Each row is a point. Two turns around zero, p and q, are shown by what they do to some points. Where does a point land after both, in the order given? Backwards means that the second turn is done in reverse. Each puzzle has new turns, and all numbers are rounded.

Turn p:
[-0.16  0.33 -0.14] => [ 0.30  0.23 -0.10]
[-0.21 -0.18  0.03] => [-0.23  0.12 -0.11]
[-0.28 -0.08  0.53] => [-0.36  0.36  0.33]
[ 0.65 -0.06 -0.42] => [ 0.29 -0.71 -0.13]
Turn q:
[-0.02 -0.02 -0.57] => [ 0.11  0.30 -0.47]
[ 0.62 -0.02 -0.08] => [ 0.62 -0.11  0.00]
[-0.39 -0.16  0.34] => [-0.48 -0.23  0.13]
[-0.22  0.19  0.31] => [-0.27  0.03  0.33]
Where do these land?
p, then q backwards: [-0.06 -0.15 -0.40] => [-0.02 -0.34 -0.27]
p, then q backwards: [0.34 0.00 0.26] => [0.09 0.03 0.42]
q, then p: [ 0.09 -0.14  0.60] => [-0.59 -0.01  0.20]
p, then q: [-0.37  0.29 -0.46] => [ 0.47  0.44 -0.14]

Turn p:
[-0.30  0.60 -0.47  0.04 -0.27 -0.14] => [-0.25 -0.12 -0.05  0.14 -0.82 -0.03]
[ 0.10  0.00  0.31 -0.35  0.21  0.37] => [ 0.51  0.06  0.00 -0.35  0.14  0.10]
[ 0.45 -0.16 -0.72 -0.06 -0.40 -0.23] => [-0.36 -0.24 -0.47  0.13 -0.07 -0.73]
[-0.33  0.18  0.43 -0.16 -0.40  0.44] => [ 0.25 -0.38  0.53 -0.39 -0.18  0.18]
[0.42 0.03 0.39 0.19 0.42 0.06] => [0.46 0.36 0.10 0.28 0.34 0.00]
[-0.02 -0.43  0.01  0.10  0.21 -0.55] => [-0.48  0.36 -0.09  0.08  0.40  0.03]
[-0.31 -0.22  0.06  0.24  0.23  0.06] => [-0.11 -0.05 -0.01  0.11  0.20  0.44]
Turn q:
[-0.51  0.29 -0.38 -0.29 -0.30 -0.04] => [ 0.12  0.09 -0.75 -0.25  0.10  0.04]
[-0.41 -0.72  0.09 -0.32 -0.08  0.04] => [-0.26 -0.34 -0.17 -0.34 -0.69  0.05]
[-0.05  0.21  0.07  0.06 -0.39  0.33] => [ 0.01  0.23 -0.28  0.34 -0.06  0.26]
[0.24 0.49 0.05 0.22 0.45 0.09] => [-0.12  0.34  0.34  0.06  0.55 -0.05]
[ 0.56  0.35  0.19  0.20  0.00 -0.16] => [0.37 0.17 0.43 0.30 0.31 0.04]
[-0.34 -0.06  0.30 -0.13 -0.20 -0.11] => [ 0.10  0.22 -0.14 -0.17 -0.41  0.01]
[ 0.26 -0.64 -0.06  0.08  0.68  0.05] => [-0.51 -0.52  0.60 -0.17 -0.01 -0.19]
[-0.49 -0.01 -0.31  0.18 -0.47 -0.18] => [ 0.16 -0.02 -0.66  0.09 -0.19 -0.34]
[ 0.73  0.09  0.05  0.01  0.30 -0.02] => [ 0.12 -0.17  0.62  0.14  0.40  0.18]
Where do these land?
q, then p: [ 0.30  0.03  0.27 -0.30  0.55 -0.02] => [ 0.41  0.19  0.28 -0.45  0.12  0.24]
q, then p backwards: [-0.29  0.08  0.51 -0.30  0.04  0.06] => [-0.32  0.30  0.14 -0.36  0.21 -0.24]
q, then p: [ 0.34 -0.02 -0.29  0.35 -0.43  0.43] => [-0.11 -0.31 -0.08  0.66  0.26  0.28]
q, then p: [ 0.49  0.11  0.20  0.35 -0.04  0.48] => [ 0.21 -0.13  0.38  0.48  0.10  0.45]
q, then p: [-0.42  0.84 -0.22 -0.39  0.19  0.35] => [ 0.43  0.15 -0.68 -0.09 -0.66  0.36]
p, then q backwards: [-0.05  0.08 -0.53  0.14 -0.24 -0.62] => [-0.47 -0.33  0.03  0.47  0.08  0.44]
p, then q: [-0.12 -0.60  0.22  0.31  0.15 -0.27] => [-0.59  0.34  0.11 -0.28  0.13 -0.20]
p, then q: [-0.19 -0.21 -0.06 -0.08 -0.14 -0.38] => [-0.10  0.22 -0.28 -0.32 -0.11 -0.07]
q, then p backwards: [-0.07 -0.31 -0.09 -0.07 -0.08 -0.03] => [-0.10  0.07 -0.22 -0.04 -0.19  0.14]

Turn p:
[ 0.19  0.39 -0.20  0.17  0.19 -0.12 -0.09  0.39 -0.03] => [-0.18  0.04  0.36  0.07  0.40  0.06  0.15  0.34  0.03]
[ 0.08  0.09 -0.29 -0.19  0.05 -0.02  0.48 -0.14  0.04] => [ 0.16  0.46 -0.22  0.01  0.13 -0.22  0.09  0.09 -0.15]
[ 0.27 -0.83  0.40 -0.08 -0.03 -0.27  0.25 -0.12 -0.08] => [ 0.24 -0.34 -0.16 -0.01 -0.62 -0.37 -0.31  0.12 -0.50]
[-0.10 -0.22  0.23 -0.21  0.18 -0.16 -0.10 -0.01  0.28] => [-0.09 -0.17 -0.16 -0.13 -0.37 -0.14  0.05  0.19  0.18]
[-1.17  0.32  0.41 -0.01  0.06 -0.03 -0.03  0.11 -0.14] => [-0.45  0.24  0.37 -0.77 -0.27  0.00  0.08 -0.61  0.49]
[ 0.27  0.28  0.14  0.29 -0.22  0.23  0.04  0.17 -0.08] => [ 0.29 -0.04  0.34  0.06  0.19  0.35  0.11 -0.01 -0.14]
[ 0.16  0.07  0.22  0.13 -0.19 -0.14 -0.01 -0.27  0.32] => [ 0.40 -0.01  0.02  0.07 -0.19  0.10 -0.16  0.15  0.26]
[-0.10 -0.56  0.23  0.03  0.18  0.45 -0.04  0.08  0.25] => [-0.16 -0.21 -0.17  0.19 -0.61  0.15  0.31 -0.14 -0.18]
[ 0.36  0.24 -1.75  0.35 -0.15 -0.19 -0.16 -0.17 -0.34] => [-0.47  0.64 -0.25  0.98  1.23  0.02 -0.63  0.14 -0.17]
[ 0.25  0.23  0.32 -0.09  0.20  0.08 -0.13 -0.30 -0.24] => [ 0.35 -0.33  0.08  0.01  0.18 -0.26  0.20 -0.17  0.16]
[-0.21 -0.01  0.28 -0.40 -0.26  0.17 -0.20  0.24  0.02] => [-0.08 -0.26 -0.21 -0.49 -0.07  0.31  0.11 -0.09  0.02]
Turn q:
[-0.28 -0.15  0.04  0.22 -0.21  0.36  0.20  0.05  0.13] => [ 0.04  0.24 -0.17  0.46  0.10  0.01  0.22 -0.11 -0.13]
[-0.25  0.73 -0.33  0.82 -0.30  0.04 -0.35  0.24 -0.17] => [-0.30  0.75  0.39  0.35  0.10 -0.31 -0.58 -0.37  0.41]
[-0.06  0.03  0.21 -0.18  0.64 -0.25  0.23 -0.56 -0.04] => [ 0.08 -0.08 -0.06 -0.74  0.22  0.01  0.53  0.05  0.19]
[ 0.32 -0.22 -0.14 -0.55 -0.07  0.30 -0.40 -0.01  0.34] => [-0.04 -0.61  0.16  0.16  0.16  0.52 -0.18  0.12 -0.28]
[ 0.03 -0.73 -0.27 -0.06 -0.21 -0.16 -0.36 -0.06  0.19] => [-0.03 -0.64  0.19  0.23 -0.16 -0.14  0.07 -0.38 -0.40]
[-0.24 -0.10 -0.16 -0.17 -0.12 -0.16  0.14  0.21  0.29] => [-0.27 -0.15  0.01  0.25 -0.03 -0.22  0.16  0.26 -0.13]
[-0.23  0.26  0.11 -0.44  0.36 -0.19  0.37 -0.52 -0.62] => [-0.28  0.33 -0.28 -0.92 -0.11  0.19  0.34  0.08 -0.04]
[ 0.18  0.71  0.57  0.10 -0.13 -0.10  0.40 -0.26 -0.22] => [ 0.27  0.69  0.09 -0.31 -0.30  0.28  0.13  0.34  0.47]
[ 0.66 -0.05 -0.21  0.43  0.06  0.06  0.06  0.53 -0.04] => [ 0.29 -0.24 -0.32  0.31 -0.12 -0.18 -0.59 -0.08  0.47]
[-0.14 -0.46  0.19 -0.17 -0.03  0.08 -0.28  0.40  0.15] => [ 0.23 -0.26  0.01  0.24  0.12 -0.18 -0.11  0.12 -0.56]
Where do these land?
q, then p: [-0.24 -0.26 -0.19  0.11 -0.01  0.24 -0.22 -1.26 -0.33] => [ 0.71  0.38 -0.56 -0.06 -0.14 -0.45  0.35 -0.81  0.11]
p, then q: [ 0.21 -0.17 -0.24  0.25 -0.13  0.29 -0.07  0.24 -0.35] => [ 0.19  0.30 -0.26 -0.25  0.14 -0.03 -0.02 -0.44 -0.12]
q, then p: [ 0.51 -0.07  0.14 -0.21 -0.01 -0.10 -0.26  0.21 -0.32] => [-0.04 -0.55 -0.34  0.04  0.16  0.28 -0.14  0.02 -0.10]
p, then q: [-0.16 -0.19 -0.24  0.03 -0.10 -0.27 -0.05 -0.61  0.58] => [-0.27 -0.12  0.58  0.53  0.07 -0.05 -0.28 -0.10  0.34]
q, then p: [-0.07  0.33  0.34  0.11  0.17  0.24 -0.12  0.18 -0.01] => [-0.02 -0.19  0.20  0.06  0.28 -0.04  0.36  0.23  0.17]
p, then q backwards: [-0.25  0.00  0.71  0.00  0.13  0.33  0.14  0.32  0.72] => [ 0.32  0.04  0.33 -0.28 -0.42 -0.44  0.49 -0.66 -0.03]
p, then q: [ 0.03 -0.20 -0.15  0.01  0.30  0.26  0.46 -0.03 -0.23] => [-0.14  0.35 -0.09 -0.33 -0.36 -0.13  0.06 -0.12  0.26]
p, then q backwards: [ 0.22  0.14 -0.26  0.22 -0.06 -1.51 -0.26  0.14  0.44] => [ 0.36  1.08  0.03 -0.27  0.18 -0.44 -0.18  1.03  0.26]
q, then p: [-0.22  0.13 -0.28 -0.21  0.15  0.00 -0.12  0.31  0.00] => [-0.49 -0.09  0.11 -0.13 -0.01 -0.13 -0.04 -0.08  0.14]
p, then q: [-0.12  0.68 -0.24 -0.01 -0.16  0.05  0.15  0.30 -0.13] => [ 0.05  0.15 -0.20 -0.35  0.51  0.20  0.03  0.43  0.13]
p, then q: [ 0.41 -0.12  0.27 -0.20 -0.13  0.25  0.05  0.02 -0.14] => [ 0.10 -0.25 -0.41 -0.10 -0.27  0.12 -0.11 -0.22  0.00]
p, then q: [-0.32 -0.28  0.16 -0.09 -0.15  0.21  0.31  0.18 -0.23] => [-0.26  0.22 -0.02 -0.27 -0.29  0.36  0.07 -0.09 -0.22]

Turn p:
[ 0.17 -0.19 -0.44 -0.65  0.36  0.28 -0.10 -0.05  0.34  0.00  0.04  0.20] => [-0.15 -0.16  0.29  0.03  0.49  0.59  0.12  0.36 -0.30 -0.29 -0.09 -0.09]
[-0.10 -0.50  0.63  0.43  0.18  0.38  0.35  0.35 -0.32 -0.39  0.06 -0.47] => [-0.18  0.27 -0.60  0.35 -0.61  0.21  0.25 -0.33 -0.19  0.66 -0.29  0.09]
[-0.02  0.39 -0.27  0.51 -0.13  0.01  0.06  0.10  0.33 -0.50 -0.16  0.26] => [ 0.35  0.02 -0.53  0.24  0.45 -0.31 -0.26  0.22  0.12  0.12  0.18 -0.18]
[-0.46  0.13  0.66 -0.26 -0.25  0.16 -0.34 -0.57 -0.40 -0.38  0.25 -0.43] => [-0.07  0.55 -0.14 -0.12 -0.76 -0.30 -0.28 -0.05 -0.44 -0.49 -0.49  0.18]
[ 0.39  0.12 -0.29 -0.48 -0.37 -0.34 -0.17 -0.18 -0.47  0.26 -0.09  0.06] => [ 0.22  0.08  0.56 -0.72  0.06 -0.18  0.29  0.19  0.13 -0.17 -0.03  0.09]
[-0.36 -0.37  0.15 -0.12 -0.28  0.28 -0.21  0.00 -0.58  0.44  0.30 -0.08] => [-0.08  0.04  0.38 -0.36 -0.61  0.27 -0.37 -0.12 -0.08  0.23 -0.22  0.39]
[ 0.26  0.62 -0.19 -0.03  0.68  0.26 -0.28  0.31  0.27 -0.02 -0.29 -0.07] => [-0.26 -0.06  0.06  0.69  0.51 -0.18  0.28  0.56  0.14 -0.10  0.01  0.31]
[-0.16 -0.04  0.20 -0.29 -0.31  0.46  0.25 -0.07  0.20  0.44  0.20  0.09] => [-0.07 -0.42  0.12 -0.05 -0.54  0.36 -0.24  0.25  0.05 -0.15 -0.02 -0.20]
[ 0.02  0.13 -0.31  0.36  0.48 -0.49  0.55  0.15 -0.26  0.24  0.03 -0.18] => [-0.26  0.16 -0.04  0.00  0.11 -0.08  0.36 -0.24  0.20  0.29  0.86  0.17]
[-0.34 -0.13  0.37 -0.22  0.01  0.09 -0.01  0.25  0.51 -0.37 -0.21  0.36] => [ 0.16 -0.49 -0.20  0.40  0.08 -0.05 -0.14 -0.07 -0.57 -0.04 -0.25 -0.28]
[ 0.18  0.36 -0.05  0.13 -0.39 -0.30 -0.53  0.13  0.46 -0.42  0.17 -0.06] => [ 0.21  0.31  0.12  0.21  0.37 -0.55 -0.30  0.12  0.14 -0.07 -0.30 -0.53]
[ 0.51 -0.33 -0.20  0.21  0.37 -0.41  0.26 -0.10 -0.09  0.35 -0.02  0.49] => [ 0.31 -0.15  0.19 -0.08  0.36  0.39  0.45 -0.49  0.36 -0.01  0.43  0.10]
[-0.07 -0.21 -0.26  0.41 -0.36 -0.39  0.18 -0.35  0.01  0.35 -0.27 -0.17] => [-0.17 -0.14 -0.22 -0.61  0.08 -0.16 -0.15 -0.41  0.46  0.01  0.22 -0.07]
Turn q:
[-0.35 -0.24  0.00  0.00 -0.36 -0.58 -0.02 -0.30  0.31 -0.08  0.08 -0.07] => [ 0.11 -0.30 -0.14 -0.07 -0.47  0.32 -0.43 -0.16  0.24 -0.03 -0.35 -0.10]
[-0.30  0.17  0.31  0.47  0.18  0.18  0.13 -0.17  0.24 -0.49  0.50 -0.47] => [ 0.30 -0.41 -0.03  0.65  0.37 -0.14 -0.27 -0.63 -0.01  0.03 -0.07  0.03]
[ 0.33 -0.17 -0.29 -0.10  0.56  0.15  0.74  0.54 -0.43  0.51  0.03  0.15] => [-0.36 -0.05  0.29  0.13 -0.13 -0.01  0.84  0.40 -0.23  0.49  0.48  0.48]
[ 0.37  0.35  0.01 -0.07 -0.27 -0.19  0.02  0.25  0.24 -0.03 -0.23  0.42] => [ 0.45  0.53  0.11 -0.32 -0.04  0.16  0.04  0.18  0.14  0.06 -0.04  0.19]
[ 0.34 -0.20 -0.49 -0.64 -0.26 -0.12 -0.03  0.18  0.33 -0.13 -0.02  0.18] => [ 0.35  0.00 -0.12 -0.46 -0.40  0.11  0.06  0.44 -0.37 -0.34 -0.08  0.31]
[ 0.33  0.11  0.03 -0.37 -0.51  0.02  0.13  0.02 -0.36 -0.03 -0.28  0.01] => [ 0.04  0.38  0.13 -0.28 -0.03  0.46  0.24  0.09 -0.35 -0.13 -0.01 -0.29]
[-0.17 -0.15 -0.10 -0.44 -0.02  0.65  0.18  0.38  0.24  0.13 -0.46  0.18] => [ 0.06 -0.09 -0.57 -0.54  0.37 -0.04  0.45  0.32 -0.23  0.20  0.08  0.10]
[ 0.46 -0.59 -0.08  0.25  0.42  0.33  0.22 -0.09 -0.21  0.32 -0.15  0.16] => [-0.72  0.29 -0.18  0.10 -0.16 -0.26  0.29 -0.06 -0.28  0.21  0.19  0.43]
[-0.11  0.71  0.02 -0.28 -0.15 -0.29 -0.31 -0.60  0.02 -0.20  0.19  0.15] => [ 0.19 -0.05  0.56 -0.29  0.26  0.23 -0.45 -0.15  0.33 -0.58 -0.16 -0.10]
[-0.23  0.30  0.23  0.62 -0.09  0.16 -0.38 -0.17 -0.05  0.36  0.50 -0.46] => [-0.06 -0.14  0.24  0.33  0.21 -0.34 -0.67 -0.37  0.07  0.28  0.39 -0.46]
[ 0.09 -0.57  0.17  0.38  0.59  0.11  0.32 -0.09 -0.29  0.68 -0.61 -0.05] => [-0.94  0.15 -0.20 -0.04 -0.23 -0.33  0.58 -0.26  0.16  0.58  0.10  0.06]
[-0.69  0.05 -0.15  0.40 -0.23  0.05 -0.35 -0.07  0.04 -0.61  0.23  0.05] => [ 0.24 -0.25 -0.48  0.49  0.26  0.16 -0.50  0.00  0.39 -0.38  0.03 -0.20]
[-0.30  0.03  0.63  0.16  0.10 -0.34 -0.46 -0.17 -0.11 -0.22  0.58 -0.06] => [-0.04 -0.16  0.34  0.54  0.18 -0.15 -0.60 -0.01  0.19  0.00 -0.56 -0.28]
[ 0.23  0.20 -0.28 -0.37  0.04 -0.15 -0.20  0.30  0.02 -0.20 -0.35 -0.17] => [ 0.38  0.11  0.05 -0.23 -0.18 -0.18  0.41  0.21 -0.03 -0.37 -0.01 -0.17]
Where do these land?
q, then p: [ 0.26  0.08  0.12  0.06  0.26 -0.05  0.36  0.09  0.15  0.21  0.43 -0.17] => [ 0.33 -0.18  0.16 -0.03 -0.35  0.08  0.05 -0.44  0.23 -0.09  0.03  0.16]
p, then q: [ 0.05 -0.15  0.31  0.01  0.27  0.29  0.09  0.46  0.64 -0.18  0.29 -0.30] => [-0.12 -0.10 -0.38  0.28 -0.01 -0.15  0.00 -0.46  0.21  0.31  0.54 -0.45]
p, then q: [-0.11  0.04 -0.19 -0.08 -0.17  0.40 -0.66  0.19  0.41  0.30  0.36 -0.43] => [ 0.20  0.04 -0.41 -0.09  0.30 -0.51 -0.07  0.03  0.47  0.24 -0.25 -0.61]
p, then q: [-0.33  0.11  0.01 -0.10  0.34  0.37 -0.67 -0.52  0.17  0.48 -0.14  0.62] => [-0.16  0.57 -0.63  0.36  0.34 -0.26 -0.17  0.25  0.14 -0.41 -0.57  0.33]
p, then q: [ 0.29  0.12 -0.40 -0.09  0.04  0.11  0.12  0.08 -0.23 -0.18 -0.22  0.36] => [ 0.01  0.08  0.21  0.05  0.01 -0.17  0.36  0.29 -0.24  0.18  0.08  0.42]
q, then p: [ 0.16 -0.54  0.05  0.01  0.10 -0.21 -0.14  0.16 -0.13  0.22  0.14  0.12] => [ 0.06 -0.26  0.10 -0.18 -0.09 -0.39 -0.30 -0.04  0.02  0.37  0.05  0.07]
q, then p: [ 0.45 -0.06  0.26  0.29 -0.08 -0.15  0.02 -0.81 -0.11 -0.19 -0.14  0.04] => [ 0.16  0.05 -0.45 -0.06 -0.08 -0.36 -0.35  0.18 -0.13 -0.68 -0.11  0.31]
p, then q: [ 0.47  0.05 -0.36  0.56  0.15 -0.74  0.04 -0.17  0.01 -0.31 -0.19 -0.44] => [ 0.24 -0.66  0.61 -0.23 -0.11 -0.09  0.12 -0.40  0.43 -0.16  0.08  0.51]
p, then q: [-0.37  0.17  0.19  0.15 -0.32  0.20  0.07  0.32 -0.41  0.06 -0.18  0.12] => [-0.13  0.32  0.04 -0.23 -0.42  0.16 -0.26  0.46 -0.04  0.16  0.04 -0.10]
p, then q: [-0.25  0.29  0.30 -0.38 -0.61 -0.59 -0.04  0.43 -0.49 -0.31 -0.05 -0.05] => [-0.07  0.23  0.77 -0.09 -0.59  0.42  0.14  0.13 -0.06  0.15 -0.34 -0.52]
p, then q: [ 0.32 -0.13 -0.34 -0.20  0.12 -0.06  1.15  0.11  0.27  0.05 -0.67  0.07] => [-0.20 -0.92 -0.16  0.25 -0.32  0.17  0.35  0.17 -0.70  0.24  0.34  0.48]
p, then q: [-0.59  0.05  0.59 -0.34  0.21  0.50 -0.38 -0.41 -0.30 -0.12  0.26 -0.35] => [ 0.12  0.57 -0.36  0.08  0.38  0.62 -0.11  0.26  0.43 -0.39  0.09 -0.54]
p, then q backwards: [-0.34 -0.04 -0.55  0.09 -0.32 -0.08  0.05  0.09  0.01 -0.04  0.10  0.42] => [-0.16  0.33 -0.03 -0.05 -0.42  0.32 -0.12  0.03  0.31  0.31  0.33  0.05]
